Each row is a point. The ring and each string are closed loops that go straight from each point to the next, and from the last back to the first. Before rounding, they use only three directions, however many columns there are. Count how often each string passes through the ring. Passing back the other way cancels.

Ring (8 x 3):
[0.85 -1.51 1.87]
[1.42 -0.57 3.09]
[1.11 0.49 2.19]
[0.33 1.29 0.52]
[-0.94 1.43 -2.76]
[-1.01 0.48 -3.84]
[-0.53 -0.78 -3.02]
[-0.03 -1.43 -1.25]
String:
[0.42 -2.58 -1.57]
[-0.60 -1.46 0.89]
[1.95 -2.70 1.22]
[2.47 -2.31 1.45]
[1.21 -0.82 0.10]
[-0.58 0.16 2.53]
[0.35 -0.17 4.72]
[2.39 -1.02 4.77]
[4.22 -1.93 3.29]
[2.49 -1.23 0.48]
[-0.77 0.46 1.22]
[-0.82 0.37 3.29]
[0.64 -0.87 4.19]
[3.05 -2.81 3.10]
[2.90 -2.42 0.05]
[0.40 -0.65 -0.06]
[-1.25 -0.05 0.42]
[-1.58 -0.60 -0.73]
[0.02 -2.04 -4.08]
[0.82 -1.61 -4.24]
[0.64 -0.85 -2.92]
[-0.37 -0.08 -1.94]
[0.73 -0.77 -3.78]
[-0.20 -0.56 -6.01]
[-1.38 -0.04 -5.39]
[-3.20 1.21 -1.52]
[-1.31 0.47 -0.49]
[0.86 -1.11 -2.30]
[1.28 -2.20 -3.02]
Times through: 2
String (29 x 3):
[0.29 1.01 -4.74]
[1.30 -0.07 -4.09]
[0.27 0.78 -5.64]
[-1.74 1.85 -4.18]
[-3.20 2.34 -1.05]
[-0.64 0.61 -0.68]
[1.14 0.03 -2.12]
[1.01 1.32 -2.59]
[0.31 1.93 -0.57]
[1.03 1.80 1.13]
[2.60 0.05 1.08]
[1.34 -0.19 0.82]
[-0.92 0.67 1.25]
[-0.79 0.68 4.07]
[1.72 -1.01 5.45]
[2.71 -1.85 3.82]
[3.07 -2.02 1.49]
[1.43 -0.91 0.17]
[3.66 -2.33 1.56]
[3.50 -2.17 3.91]
[0.30 -0.03 5.29]
[-1.40 1.12 3.77]
[-0.55 0.50 0.91]
[2.48 -0.69 0.06]
[2.50 -0.04 0.12]
[1.24 0.13 -0.64]
[-1.47 1.39 0.25]
[-2.11 2.57 -1.12]
[-1.34 2.25 -3.30]
Times through: 0
